Every row gives one point. Examples show where two turns around zero, p and q, send a point. Write where each new point lands after one turn and then the other. Backwards means that the second turn is done in reverse. Each puzzle has new turns, and all numbers are rounded.
In the rows, 128 means zero.

Turn p:
[144 110 148] -> [137 122 158]
[144 107 111] -> [146 103 128]
[106 201 117] -> [115 186  79]
[118  94 136] -> [114 101 148]
Turn q:
[ 85  85 153] -> [101  69 140]
[109 139 107] -> [106 138 110]
[149 143 150] -> [144 143 154]
[170 146 101] -> [161 164 108]
Where do these land?
p, then q backwards: [ 62 124 138] -> [ 64 143 119]
p, then q: [158 123  96] -> [168 128 109]
p, then q: [108 131 117] -> [113 124 111]
q, then p backwards: [139  98 141] -> [147 103 115]
q, then p backwards: [117 173 127] -> [110 156 161]
p, then q: [183 120 149] -> [172 139 167]

Turn p:
[142 154 118 159 138 160] -> [156 148 129 161 144 151]
[108 114 116 116  95 122] -> [106 118 110 117  98 138]
[104 119 111 120 162 128] -> [109 115 111 126 164 127]
[146 166 131 110 141 148] -> [149 166 133 113 148 139]
[160 152 104 138 144 116] -> [152 156 111 145 140 103]
[156 109 114 118 149 152] -> [165 112 112 117 149 129]
[ 80  81 202 135  67  70] -> [ 59  79 190 116  53 108]
Turn q:
[186 143 151  97 118 114] -> [182 147 142  85 120 125]
[110  98 160 187 125 113] -> [128  88 159 179 122 101]
[111 178 141 105  99 152] -> [119 176 146 127 108 171]
[145 109 136 122 142 164] -> [141 111 133 120 162 151]
[102  79 115 110 160 139] -> [ 89  85 118 108 156 128]
[131 149 140 148 145 122] -> [133 147 141 145 140 109]
[111 141  53 126 107  93] -> [104 144  57 131  88 112]
Where do these land?
p, then q: [126 171 146 107 138 105] -> [110 172 153 117 120 116]
p, then q: [100 169 131 169 117  94] -> [106 152 150 186 107 118]
p, then q: [162 128 167 156  91 163] -> [189 120 160 138 122 161]
q, then p: [156  85 159 111 139 139] -> [153  92 142  89 142 111]
q, then p: [159 110 165 138 140 136] -> [157 110 157 116 139 102]
p, then q backwards: [ 89 137 140  99 143  83] -> [ 85 130 126 102 171 107]
p, then q: [160  89  88 126 134 121] -> [148 103  79 114 120 105]
p, then q: [103 139  80 138  97 146] -> [117 137  85 163 130 162]
q, then p: [ 97 126  75 107 153 166] -> [100 125  85 135 176 163]

Turn p:
[140 118 114 154 146 135 135 117 122] -> [145 122 122 151 151 132 141 120 131]
[140 116 126 149 118 122 162 139 101] -> [127  98 126 152 118 122 163 134 126]
[144 180 114 120 145 131 154 143 222] -> [148 190 112  87 129 138 148 159 203]
[140 117 122 122 144 117 128 155 157] -> [141 125 122 120 136 121 117 162 152]
[106 124 110 139  99 144  94 149 101] -> [109 127  99 151 111 147 104 133  90]
[119 139 213 121 115 137  91  77 127] -> [126 150 209 122 102 143  94  79 116]
[132 137 116 118 140 112 114 138  95] -> [125 130 125 129 139 107 131 142  92]
[140 112 135 111 143 147 152 119 108] -> [133  97 142 112 145 139 148 121 120]
[135 127 115 109 101 115  92 117 128] -> [142 136 112 115 106 112  98 116 106]
[ 85 110 116 137 127 119 158 126 118] -> [ 85 105 113 142 138 119 137 114 144]
Turn q:
[165 145 147 122 117 141 134 146  68] -> [152 142 168 141 136 128 120 174  88]
[113 113 133 140 134 122 173 141 137] -> [115 101 116 148 140 133 164 124 120]
[109 145 109 127 128 196 109 137 125] -> [121 155 103 103 153 176 104 151 129]
[101 146 116 102 140  88 102 135 123] -> [108 137 108 125 122  74 106 134 137]
[156 134 121 137 144 106 130 120 142] -> [157 134 131 136 122 111 143 114 145]
[117  80  76 132 117  91 155 154 142] -> [143  68  72 141 102 114 139 120 118]
[122 141 144 142 115 112 112  31 117] -> [114 179 161 116 104 121 122  53 102]
[135 143 110  91 138 122 118 146 151] -> [135 129 110 100 125 104 133 152 155]
[110  96 150 132 115 153 136 124 148] -> [103 100 137 117 132 163 132 114 132]
[154 127 150 132 150 128 106 122 113] -> [148 136 162 132 146 119 111 124 136]
[126 137 151 150 109 149 132 151 141] -> [113 128 139 147 124 163 135 148 143]
Where do these land?
q, then p: [126 132  91 153 123 114 128  80  82] -> [146 148 125 146 124 109 154  93  71]
q, then p backwards: [141 134 163  96 116 142 143 145 143] -> [133 136 158 108 144 130 161 157 128]
q, then p: [114 106 134 139 100 116 137 129 117] -> [115 106 124 151 118 136 119 110 116]
p, then q: [180 112 157  95 102 117 130 164 140] -> [137  81 161 116  90 131 123 174 132]
q, then p: [106 110 149 129 147 113 141 107  74] -> [111 121 162 159 157 101 126 111  96]
q, then p: [122 137 122 138 130 138 117  86 119] -> [129 155 136 116 132 129 137 101 105]
q, then p: [102 170  98 126 144 142  77 158 169] -> [131 186  75 106 134 133 101 155 155]
p, then q: [156 113 142 118 130 110 121 137 171] -> [143 115 147 117 103 121 128 145 170]
p, then q backwards: [134 108 132 101 115 113 164 116 127] -> [132 100 131  99 129 107 135 123 157]
p, then q: [ 93 144 121 169 152 171 105 149 139] -> [123 167 100 143 171 168 114 139 148]
q, then p: [111 131  83 145 157 155 115 123 119] -> [154 155  97 121 167 131 132 126 105]
q, then p: [151 140 144 127 123 105 158 141 135] -> [123 110 140 142 108 120 154 140 153]

Turn p:
[164 129 117 144 133 125  87 144  86  98 112 156] -> [165 115 159 149 108 120 109 118  87  98 141 155]
[138 169 119 123 102 153  83 133 181 112 137 104] -> [149 160 103  89 106 128  90 123 156  83 123 106]
[168 128 163 129 101 137 135 145  93 173 157 143] -> [161 120 167 123 114 156 121 111 144 182 162 131]
[ 96 158 128 163  99 114 139  70 183 138  84  91] -> [109 173  92 141 100  89 145 117 160 130  65  78]
[131  80  88 137 119 128 140 119  82 100 162  96] -> [114  79  98 149 116 149 145 119  83 122 169 102]
[ 96  79 190 147 131 112 168 125 185 114 161 112] -> [ 61 110 162 120 141 154 167 147 182 118 114  81]
[127  94 144 106 126 111 116  94 116 164 109 179] -> [110 102 152 122 124 114 136  86 130 163 101 176]
[ 89 134 103  85 136  88 142 169  87 111 104 146] -> [118 132 121 112 129 109 158 181  74 137 139 181]
[154  88 107 153 112 155 127 116 140 166  98 124] -> [158  95 107 150 120 153 125 101 140 145  82 121]
[129 156  98 132 139 149 179 136 104 147 155 168] -> [133 145 105 172 147 143 127 139 144 159 172 168]
[ 98 122 168 166 147 148  77 133 152 118 143  90] -> [ 96 133 157 117 128 141  74 137 127 101 102  72]
[147 159 103  87 183 100 141 143 152 127 134 128] -> [147 125 110 109 183  81 131 156 144 113 150 149]
[128 168 135  90 136 147 129 138 101  97 107 126] -> [145 177 130 110 149 128 136 127  90 114 144 146]
Turn q:
[134 156 154 147 140 107 106 147  85 108  86 118] -> [138 146 156 130 143 125  94 153  72 135  97 128]
[148 149 169  95 127 122 127 119 121  86 131 132] -> [135 155 144  85 133 119 120 105  97 100 135 117]
[112  84 120 111  96 143 152 104 127 160 113 101] -> [106  90 103 131 117 137 148  88 142 158 101 110]
[123  79 130 140 112 181 157 151 165 154 131 113] -> [103  85 133 137 109 163 183 129 165 117 109 113]
[151 168 134 145 140  99 154 104  99 107 125 159] -> [153 170 124 139 137 106 129 114  84 120 135 168]
[145  97 101 144  74 166 118 125 175 138  99 140] -> [118 106  98 124  92 144 136 132 181 100  72 141]
[ 91  65 101 101 116 143 126 132 179 156 100 152] -> [ 88  77 121 103 132 120 144 127 202 147 105 147]
[128 180 151 110 174 125 110 119 124 204 161 127] -> [162 185 147 135 152 166 130 127 153 187 169 112]
[153 137 147 132 139  93 122 161  80 103 153 158] -> [177 122 150 110 130 117 117 148  76 120 159 150]
[155 154 105 121 138 117 100 123  69  99 151 125] -> [171 132 101 133 151 125  84 134  86 112 154 120]
[101  89  87 128  68 126 165 154 194 149 112 105] -> [ 77  90  90 124  73 104 176 150 173 143  99 116]
[163 149 113 122 172 114 131 137 118  82 117 111] -> [147 148 129 136 170  90 126 147 101  93 128 108]
[ 88  85 101 148 118 168 157 121 157 131 112 136] -> [ 73  88 114 151 127 138 155 121 161 118 112 152]
[105 180 136 125 129 129 112 136 101  89 145 132] -> [112 158 124 116 134 139  93 145  86 113 162 131]
[124 150 171 149 177  87  83  89 126 154 184 110] -> [161 169 185 165 121 126  85 101 141 157 183 105]
Where do these land?
q, then p: [117 137 158 132 102 144 108  77  93 139 137 140] -> [124 146 118 133 115 131  91  62 120 133 123 137]
p, then q: [120 116 115 125 144 163 151 176 133 131  92 145] -> [138 126 135 128 168 156 149 163 126 101 104 156]
q, then p backwards: [133 129 108 122 208 130 103 143 142 151 106 115] -> [142 147 158 147 193 128 167 146 152 152 129 119]
q, then p: [119 113 101 187 103 169  97 176 133 100 151 135] -> [126 112 140 132  88 201 122 156 114  73 125 136]
q, then p: [131 138 124 105  63 101 102 119 104 125 160 183] -> [146 105 104  88  91 130 115  82 134 127 161 184]
p, then q backwards: [147  86 148 116 127 107 139 117  98 116 145 123] -> [112  90 155 117 139 131 161 141 114 127 151 120]
p, then q: [ 96 139 150 153 113 137 134 135 111 115 166 168] -> [ 99 139 142 124  90 174 115 137 131 126 157 147]
q, then p: [171 133 160  89 159  94 131 111 162 141  46  74] -> [161 166 139 106 168  50 164 143 112 155  75  88]
q, then p: [160 108 149  98 158 100 148  98 198 186  91  94] -> [143 157 120 117 158  72 175 134 186 157  76  82]
q, then p backwards: [160 159 142 127 131  90 155 103  95 181 123  92] -> [147 159 134 138 107 141 155 102  79 164  83  96]
q, then p: [ 84 132 118 162 135 120 125 171 142  85 137 125] -> [ 93 123 158 120  98 154 121 181 111 121 143 133]
q, then p: [ 83 114  71 167  97 141 133 125 109  83 144 158] -> [ 84  88 117 159  78 151 109 143 109  97 136 174]
p, then q: [115 137 121  83 139 153 125 136 141 145 137  87] -> [133 130 102 117 180 127 123 140 146 139 144  98]
p, then q backwards: [157 150 125 126 113 142 140 105 130  93 159 155] -> [132 135 130 134 140 140 139  92 150 118 179 147]

Turn p:
[123 107 138 110 127  80 119  83 216 165 137  99 153 104] -> [133 131 173  96 140  56 131 109 199 155 130 116 125  85]
[114 146 113 157 150 145 147  97  85 168 147 151 105 134] -> [134 103 100 197 117 119 118 116 103 142 114 153 110 121]
[ 99 106 149 106 124 139 103  47 149  66 118  97 129 137] -> [ 82 114 139  53 148 121 125  87 108 144 143 141  79  93]
[100 100 150 124 105 104 161 134 136  61 143 156 135 108] -> [ 94 127 155 107 108 132 154 145 128  60 148 120  91 117]
[155 151 116  93 209 156 117 154 180 152 150 130 129 101] -> [136 180 147 163 182 160 121 128 191 155 122 165 149 110]
[115  95 143  92  90 169 142 135 112 138 140 148 146 102] -> [140 122 175 137 107 145 163 105  97 112 162 135 150 116]
[147 111  74 130  97  98 147 148 132 110 132 158 152 120] -> [153 141 112 110  97 117 162 160 134  80 108 135 147 111]
[154 129 146 160 116 131 164 138 108 154 114 154 146 155] -> [163 107 123 156 131 117 135 113 114  96 103 111 131 168]
[ 94 148  87 156 167 124 128 155 147 168 130  95 154 112] -> [ 91 129 111 166 134 112 119 136 167 149  97 121 186 108]
[135 141 146 145  96 126 102 128 121 115 112 148  61 161] -> [141 120 110 110  88 149 115 137 118 154 132 126  79 179]
[136 115 147  95  98 111 150 148  92 114 144 132 107 161] -> [145 125 130 126 131 130 163 164  89 121 161 110 105 153]
[143 113 150 146 122 139 113 138  95 145 155 136 151 104] -> [148 109 124 150 124 131 110 112 125 102 169 130 154 128]
[132 112 143  51 202 131  39 146 153 127 102 116 149 126] -> [112 154 173  79 197 141  93 148 153 173 158 195 172 142]
[142 116 109 136 128 128  85 109 108 124 132  44 143 129] -> [124 108  84  87 155 124 102 122 118 164 150 103 164  91]
[104 204 120 168 112 161 146 142 117 120 141 143 108 177] -> [ 96 155  70 171 102 142 146 102 109 138 104 114 106 179]
[140 166 117 140  96  84 158 141 117 114  89 128 136  99] -> [135 163 129 122  97 108 102 154 109  94  93  85 131 126]
[142 116 128 168 137 149 154 134 108 135  91 141  73 146] -> [149  87 121 149 116 171 116 138 114 136  84 119 100 152]
Turn q:
[137 148 156  99 144 144 135 104 137 178 169  85 175 148] -> [158 147 142  54 146 152 143 101 145 149 148  92 131 156]
[131 138 110 133 118 104 144 114 106 134 183 125 189 135] -> [158 147  96 123 126 160 118 104 133 127 189  95 140 131]
[153 121 123 153 136 110 162 149 145 172  91 177 106 137] -> [ 97 104 100 156 137 119 191 124 135 160 127 167 132 134]
[144 146  93 106 108 157 138 107 161 117 177  98 142 119] -> [159 147 126 109  99 167 117 116 162 128 124  95  81 118]
[130 118 145 108 117 144 115 158 158 132 158 137 188 143] -> [156 115 138  93  98 141 139 163 158 133 169 113 147 137]
[154 129 133 173 118 133 102 139 109 111  76 117 107  96] -> [128 137 146 174 147 118  99 139 127 154  91 168 152 107]
[113 173 135 131 146 134 115 140 108 105 106 163  90  98] -> [123 134 136 140 149 124 123 142  99  91 116 192 109 111]
[131 132 146 155 100 120  73 110 109  97  93 159  47 153] -> [105 119 139 171 111 106  93 153  53 144  84 172 112 157]
[ 88 102 109 147 106 157  93 120  87 130 100 149  62  83] -> [ 68 110 146 143 121 114  82 125  81 134 104 162 114  66]
[115 138 117  80 114  86 137 128 156 147 131  96 174 132] -> [155 141 123 101 108  88 133  93 173 118 160 106 127 148]
[125  98 171 152 146 106 188 102 159 124  79 173 140 121] -> [ 94  86 161 181 143 136 186 103 146 108 135 138 159 160]
[149 103 119 103 128 146 137 133  74 102  91 148  90 118] -> [100 139 114 140 104 129 132 125  96 103  73 150 163  97]
[138 111 114  98 173 107 114 129 157 136 206  83 167 127] -> [198 101 104  80 144 130 126 121 150 120 144  57 116 122]
[105 129 149 157 104 134 134 163 104 103 120 113  61 133] -> [ 98 163 150 163 138  98 129 170  83 132 108 125 111 107]
[108 135  98 125 163 139 135 124 151 134 140  98 182 177] -> [122 130  97  90 150 141 113 140 181 118 147  89 126 167]
Where do these land?
q, then p: [168 157 169  92  88 131  93 141 159 137 104 108 106 121] -> [188 149 163 127 118  97 117 132 115 124 120 109 107 187]
q, then p: [ 97 126 139 116  99 126 126 105 123 188 154 107 130 166] -> [124 132 128 149 141  86 150 135  99 187 165 122 119 119]
p, then q: [ 87 144 157 169 161 134  98 117 117 147 157 141 157  98] -> [128  74 137 152 132 136  75 133 114 129 175 116 106 146]
p, then q: [ 90 157 156  93 130 142 163  97 180 111 142 118 141 106] -> [122 140 185 132 174 117 137  92 105 101 138 135  84 141]
q, then p backwards: [101 123  81 126  99 120 142 141 122 105  88  81 128 149] -> [107 192 128 159 138  85 127 134 157 130 136 121 142 105]
p, then q: [102 123 119  86 129 148 111  84 129 107 143 165 160 154] -> [108 118 113 136 119 147 158  93  85  78 155 148 122 135]
q, then p: [161 135 147 130 168  82 145 155  91 132 103 145 123 105] -> [139 131 114 146 154 110 115 137 123  62  86 150 131 107]
q, then p: [164 110 155 148 156 167 161  84 111 104 106 152 156 115] -> [103 105 144 123 156 159 136  54 112  99 102 139 146 136]
q, then p: [176 163 114 171 161  83 156 155 102 114 146 111 126 181] -> [137 145  51 164 162 139 130 148 135 134  61 129 155 128]
q, then p: [ 88  99 166 132 162 107  72 143 172 116 132 157  77 107] -> [144  60 157 114 138 145 112 201 132  93 164 126 114 144]
p, then q: [ 91  93 108 159 154 116  88 181 153 175 137 174 136 144] -> [106  80 125 154  89 129 159 170 170 147 184 116 139 166]
q, then p: [168  97  92 101 103 169 155 156  97 113 127  75 132 115] -> [120 185 152 108 101 124  98  99 125 141  96  85 173 102]
q, then p backwards: [155 117  81 102 113 135 115 102 148 128 110 115 108 111] -> [127 141 107 176 123 137 128  91 159 138 109 141 108 118]
q, then p: [152  96  90 133  64 122 165 131 105 105 128 100 153 112] -> [121 150 101 120  85 104 105  72 146 135 120  83 153 101]
p, then q: [120 181 146 163 133 138 129 129 111 138 143 170  87 136] -> [ 94 135 109 158 126 137  97 152 102 173 124 140  92 150]
